Each row is a point. Each copy is the shape, with its points in the same order, stretched, turned, moved and blurred by noise. Is it also mirrored, or only turned?

Shape (5 x 2)
0:  .33 -.39
1: -.05  .31
2: -.16  .31
3: -.22 -.35
4:  .36 -.28
Copy 1 (5 x 2)
0: -.55  .47
1:  .24 -.05
2:  .15 -.11
3: -.54 -.10
4: -.33  .42
Copy 1 is: mirrored
Copy 2 (5 x 2)
0:  .16 -.43
1: -.05  .26
2: -.15  .28
3: -.34 -.30
4:  .24 -.37
Copy 2 is: only turned
Copy 3 (5 x 2)
0:  .59  .48
1: -.11 -.07
2: -.20  .00
3:  .03  .64
4:  .54  .36
Copy 3 is: mirrored

Shape (7 x 3)
0: -.08  .01 -.22
1: -.34  .50  .56
2: -.32 -.59 -.12
3: -.43 -.10 -.03
4:  .18  .41  .34
5:  .31  .07 -.38
6: -.03  .33  .20
Copy 1 (7 x 3)
0: -.19  .13 -.35
1: -.38  .67  .57
2: -.33 -.46 -.24
3: -.55 -.03 -.02
4:  .10  .72  .15
5:  .11  .27 -.64
6: -.11  .57  .08
Copy 1 is: only turned
Copy 2 (7 x 3)
0:  .13  .32  .05
1: -.19 -.38 -.40
2: -.28  .34  .52
3: -.25  .23  .05
4:  .33 -.28 -.25
5:  .49  .33  .06
6:  .11 -.12 -.24
Copy 2 is: mirrored
Copy 3 (7 x 3)
0:  .13  .07  .21
1: -.18  .81 -.17
2: -.33 -.36  .00
3: -.26  .07  .12
4:  .30  .58 -.18
5:  .52 -.05  .20
6:  .12  .43 -.06
Copy 3 is: mirrored

Shape (7 x 4)
0: -.52  .23  .46  .28
1: -.09 -.13  .62  .31
2:  .13  .35  .38 -.31
3:  .44 -.25 -.34 -.27
4: -.37  .01  .06  .30
5:  .31 -.54 -.11  .10
6:  .34  .06  .07  .19
Copy 1 (7 x 4)
0: -.73  .32  .30  .06
1: -.53 -.03  .69  .06
2:  .12  .45  .14  .02
3:  .42 -.53 -.14  .04
4: -.62 -.15  .10  .10
5:  .01 -.78  .23  .07
6: -.03 -.14  .21  .43
Copy 1 is: only turned
Copy 2 (7 x 4)
0: -.39  .49  .20  .30
1: -.30  .00  .45  .15
2: -.11  .19  .22 -.48
3:  .38 -.40 -.27 -.37
4: -.10  .24 -.04  .32
5:  .23 -.54 -.05  .05
6:  .33 -.09  .18 -.09
Copy 2 is: only turned
Copy 3 (7 x 4)
0: -.23  .49  .60 -.07
1:  .09  .04  .73  .28
2:  .48  .21  .18 -.14
3:  .18 -.41 -.48  .23
4: -.46  .28  .18  .10
5:  .01 -.61 -.06  .54
6:  .24  .08 -.01  .56
Copy 3 is: only turned

Shape (9 x 6)
0: -.03  .05 -.06  .03  .25  .10
1:  .14  .12  .07  .22 -.06 -.05
2:  .24  .19 -.26  .25 -.06  .27
3:  .09 -.11 -.23  .09 -.09  .01
4:  .22  .01  .04 -.87  .04  .08
5:  .08 -.11 -.10  .16  .15  .04
6:  .16 -.07  .03  .07 -.15  .36
7:  .00  .04 -.05 -.56  .16 -.06
8: -.17  .08 -.11  .19 -.09  .09
Copy 1 (9 x 6)
0:  .07  .15 -.16  .02  .35 -.14
1:  .11  .01 -.18  .16 -.07 -.13
2:  .26  .21 -.43 -.04  .01 -.02
3:  .07 -.15 -.33 -.11  .09 -.11
4:  .17  .12  .39 -.71  .22 -.27
5:  .15 -.02 -.26  .07  .23 -.13
6:  .27  .02 -.12 -.08 -.02  .23
7: -.04  .08  .15 -.41  .33 -.31
8: -.15  .08 -.26  .08  .09  .04
Copy 1 is: only turned
Copy 2 (9 x 6)
0: -.33  .07 -.07 -.20 -.12  .02
1: -.03  .03  .18  .06 -.19 -.10
2: -.22  .06  .13 -.05 -.58  .11
3:  .00 -.03 -.09 -.05 -.34  .00
4:  .11  .36 -.01 -.94 -.14  .00
5: -.17 -.14 -.02 -.08 -.22  .03
6:  .07  .05  .16 -.10 -.32  .37
7: -.06  .30 -.21 -.68 -.05 -.13
8: -.15  .17 -.12  .14 -.16  .11
Copy 2 is: mirrored

Shape (12 x 9)
0:  .56 -.08  .30 -.05  .08  .39 -.19  .32 -.27
1: -.27  .18  .18 -.55  .17  .48 -.39  .27 -.32
2: -.14 -.17 -.35  .21  .12 -.14  .12 -.43  .22
3:  .39 -.10 -.26  .26  .12  .53 -.25  .57  .04
4: -.08 -.32 -.41  .12 -.14 -.02 -.09 -.49  .43
5: -.22 -.19 -.51  .19 -.04 -.28  .50 -.18  .13
6: -.58  .13  .02 -.26 -.48  .31  .52  .04  .68
7:  .42 -.26 -.16  .43 -.30 -.35 -.11 -.29  .14
8:  .10  .04 -.19 -.04 -.13 -.11 -.26  .46  .19
9: -.14 -.10  .34  .31  .08  .24 -.22  .47  .12
10:  .33  .66  .22  .03  .33  .50 -.52  .33 -.32
11:  .48  .10  .32 -.16  .48  .23 -.32  .46  .18
Copy 1 (12 x 9)
0:  .51 -.01  .55 -.41  .09  .22 -.08  .05  .02
1: -.19  .28  .41 -.62  .29 -.03 -.49  .21  .06
2: -.20 -.04 -.37  .16  .07  .04  .18 -.43  .25
3:  .74 -.03 -.06 -.47  .24  .42 -.28  .03  .32
4: -.28 -.19 -.43  .08 -.17  .22 -.02 -.51  .53
5: -.17 -.06 -.60  .13  .07  .05  .42 -.06  .02
6: -.68  .51 -.22  .05 -.20  .20  .28  .48  .66
7:  .26 -.39 -.12  .32 -.33 -.04  .09 -.34  .21
8:  .22 -.17 -.14 -.19  .03 -.18 -.19  .28  .38
9:  .21  .08  .22  .17  .37  .23 -.25  .28  .42
10:  .55  .56  .53 -.44  .24 -.23 -.50  .03  .09
11:  .45  .05  .51 -.42  .36 -.13 -.06  .04  .57
Copy 1 is: only turned
Copy 2 (12 x 9)
0:  .60 -.06  .16 -.14  .55  .64 -.30  .24 -.27
1: -.32 -.05 -.06 -.37  .26  .57 -.66  .42 -.50
2: -.17  .15  .02  .24 -.01 -.12  .03 -.30  .44
3:  .50 -.14 -.12 -.08  .36  .94 -.08  .46  .30
4: -.08  .12  .05  .04 -.25 -.04 -.25 -.34  .69
5: -.10  .03 -.24  .12 -.16 -.31  .47 -.25  .35
6: -.16  .20  .27 -.63 -.88  .22  .32  .30 -.02
7:  .62  .14  .05  .35  .03 -.30 -.19 -.21  .51
8:  .28 -.03 -.17 -.06  .13  .20 -.23  .66  .17
9:  .21 -.24  .38  .26  .05  .57 -.08  .56 -.05
10:  .36  .40 -.17  .16  .61  .84 -.50  .59 -.46
11:  .28  .16  .28 -.18  .73  .53 -.29  .70  .02
Copy 2 is: only turned
Copy 3 (12 x 9)
0:  .16  .12  .63 -.21 -.17  .16 -.11  .25 -.42
1: -.58 -.09  .17 -.55 -.01 -.05 -.67  .17 -.38
2:  .12 -.23 -.47  .20  .07  .28  .07 -.25  .29
3:  .17  .03  .22  .08 -.27  .48 -.16  .81 -.28
4:  .21 -.38 -.34  .21 -.12  .36 -.13 -.24  .57
5:  .09 -.11 -.74  .13 -.28  .08  .27 -.20  .16
6: -.71  .43 -.37 -.10 -.50 -.11 -.09 -.01  .77
7:  .74 -.15 -.01  .43 -.14  .07  .05 -.18  .30
8:  .25  .00 -.09 -.12 -.21 -.17 -.31  .52  .09
9: -.30  .01  .30  .24  .05 -.14 -.04  .54 -.02
10:  .01  .48  .42 -.22  .42  .22 -.61  .42 -.62
11:  .17  .14  .48 -.51  .23  .16 -.01  .62 -.10
Copy 3 is: only turned
Copy 4 (12 x 9)
0:  .48 -.08  .49 -.21 -.11  .08 -.09  .25 -.37
1: -.10 -.21  .53 -.02  .04  .78 -.32  .15 -.22
2:  .01  .13 -.23  .09 -.27  .10  .31 -.48  .24
3:  .47  .12 -.06 -.49 -.19  .21 -.10  .37  .12
4:  .09 -.11 -.23  .09 -.64  .17  .26 -.46  .38
5: -.16  .26 -.63  .27 -.18 -.05  .42 -.14  .21
6: -.52  .20  .19  .46 -.63  .28  .41  .41  .55
7:  .33  .07 -.28  .12 -.65 -.38  .01 -.29 -.03
8:  .06 -.10 -.10 -.03 -.20 -.05 -.40  .24  .21
9: -.19  .04  .29 -.54 -.35  .00 -.07  .08  .00
10:  .48  .36  .65 -.28  .03  .45 -.62  .04 -.10
11:  .34 -.11  .70 -.36  .21  .00 -.26  .04  .21
Copy 4 is: mirrored

Shape (17 x 11)
0:  .33 -.44  .67 -.11  .12 -.44 -.33  .22 -.23 -.38  .24
1:  .28  .19 -.55  .22  .03  .00  .18  .00  .38 -.12  .27
2: -.01 -.18 -.43  .11  .10  .20  .13  .21  .21 -.16  .29
3: -.09  .33  .06  .35 -.47  .06 -.01 -.13 -.58  .23 -.05
4: -.06  .10 -.28  .26  .25 -.18 -.12  .11  .28  .06  .20
5:  .11 -.17 -.18  .16 -.05  .17  .23  .19  .21  .21  .55
6: -.26 -.45 -.56  .07  .21 -.08  .13 -.12  .63  .00  .40
7:  .40 -.09  .22  .40 -.08  .12  .20 -.17 -.51  .13 -.25
8:  .17  .12  .06  .31 -.25  .11  .16 -.64 -.74  .09  .03
9:  .29 -.07  .11  .20 -.31  .28 -.29 -.49 -.16  .23 -.09
10: -.01 -.18  .02  .52 -.22  .40 -.11 -.30 -.57  .19 -.39
11:  .16 -.01  .75  .22 -.03 -.33  .22  .12  .21 -.13  .09
12:  .33 -.10  .04  .24 -.62 -.04 -.02 -.17 -.46  .10 -.38
13: -.04 -.07 -.15 -.24  .15 -.17  .30  .07  .20  .00  .04
14: -.03  .14 -.18 -.20  .24  .28  .11  .12  .42 -.12  .23
15:  .22  .00 -.14  .04  .39 -.19  .08  .16  .22  .27  .21
16:  .22 -.22  .53  .19  .24 -.34 -.04  .16  .13 -.56  .15
Copy 1 (17 x 11)
0:  .22 -.46  .28  .20 -.07 -.14  .08  .02 -.39 -.16  .74
1: -.18  .27 -.45 -.21  .21  .35  .28  .32  .23 -.32 -.10
2:  .14 -.08 -.47 -.27  .14  .35  .41  .06  .09 -.27 -.08
3:  .00  .51 -.14  .22 -.11  .05  .18 -.49 -.05  .46 -.36
4: -.25 -.22 -.34 -.04  .31 -.09  .17  .15  .16 -.13 -.21
5:  .13 -.05 -.50 -.05  .11  .26  .50  .21  .07  .21  .04
6: -.16 -.31 -.64 -.43 -.02  .04  .70  .22  .40 -.28  .03
7: -.02  .13  .11  .23 -.21  .55  .02 -.49 -.01  .44  .11
8: -.04  .63 -.06  .07 -.09  .21  .26 -.77  .14  .41  .14
9:  .20  .23 -.05  .04 -.42  .12  .09 -.29  .47  .46 -.04
10:  .17  .11 -.11  .18 -.30  .39  .05 -.94  .21  .40 -.39
11: -.25 -.36  .48  .28  .10 -.06  .36  .41 -.22  .26  .20
12: -.06  .31 -.07  .25 -.60  .36  .02 -.40 -.10  .32 -.10
13: -.23 -.13 -.22 -.53  .01  .12  .29  .13  .01 -.05  .07
14:  .11 -.08 -.18 -.61  .23  .10  .30  .34  .17 -.10 -.20
15: -.25 -.30 -.38 -.16  .23  .09  .06  .29  .10  .10  .14
16:  .00 -.47  .36  .20  .21 -.05  .23  .23 -.20 -.31  .41
Copy 1 is: mirrored
Copy 2 (17 x 11)
0:  .51 -.53  .23  .14 -.03 -.27 -.19 -.54  .02 -.44  .19
1:  .20  .38 -.44  .10 -.07  .29  .19  .31  .20 -.44 -.22
2:  .20  .08 -.19 -.12 -.04  .27  .17  .36  .40 -.24  .03
3: -.42 -.17  .22  .35 -.59  .14 -.39  .19 -.19  .02 -.24
4: -.13  .16 -.41  .12  .22  .10  .03  .21  .21 -.23  .06
5:  .25  .21 -.30  .26 -.32  .21  .22  .12  .35 -.06  .24
6: -.06  .41 -.37 -.15  .28  .39  .54 -.02  .65 -.22  .17
7:  .06 -.47 -.05  .28 -.62 -.10 -.07 -.09 -.12  .06 -.62
8: -.14 -.33  .22  .41 -.62  .42 -.06 -.23 -.37  .05 -.58
9:  .13  .00  .04  .22 -.26  .19 -.32 -.26  .09  .30 -.63
10: -.22 -.53  .07  .11 -.40  .17 -.32  .12  .16  .38 -.73
11:  .16 -.13  .21  .59 -.12 -.58  .15 -.16  .10 -.31  .00
12: -.11 -.24  .14  .06 -.71 -.08 -.40 -.11  .05 -.09 -.68
13: -.01  .24 -.07 -.21 -.02 -.13  .31  .07 -.02 -.23  .08
14:  .32  .39 -.02 -.12  .22  .04  .21  .40  .11 -.05  .12
15:  .08  .21 -.56  .08  .00 -.11  .18  .03 -.07 -.14  .09
16:  .39 -.38  .15  .32  .15 -.35  .13 -.15  .21 -.54 -.08
Copy 2 is: only turned
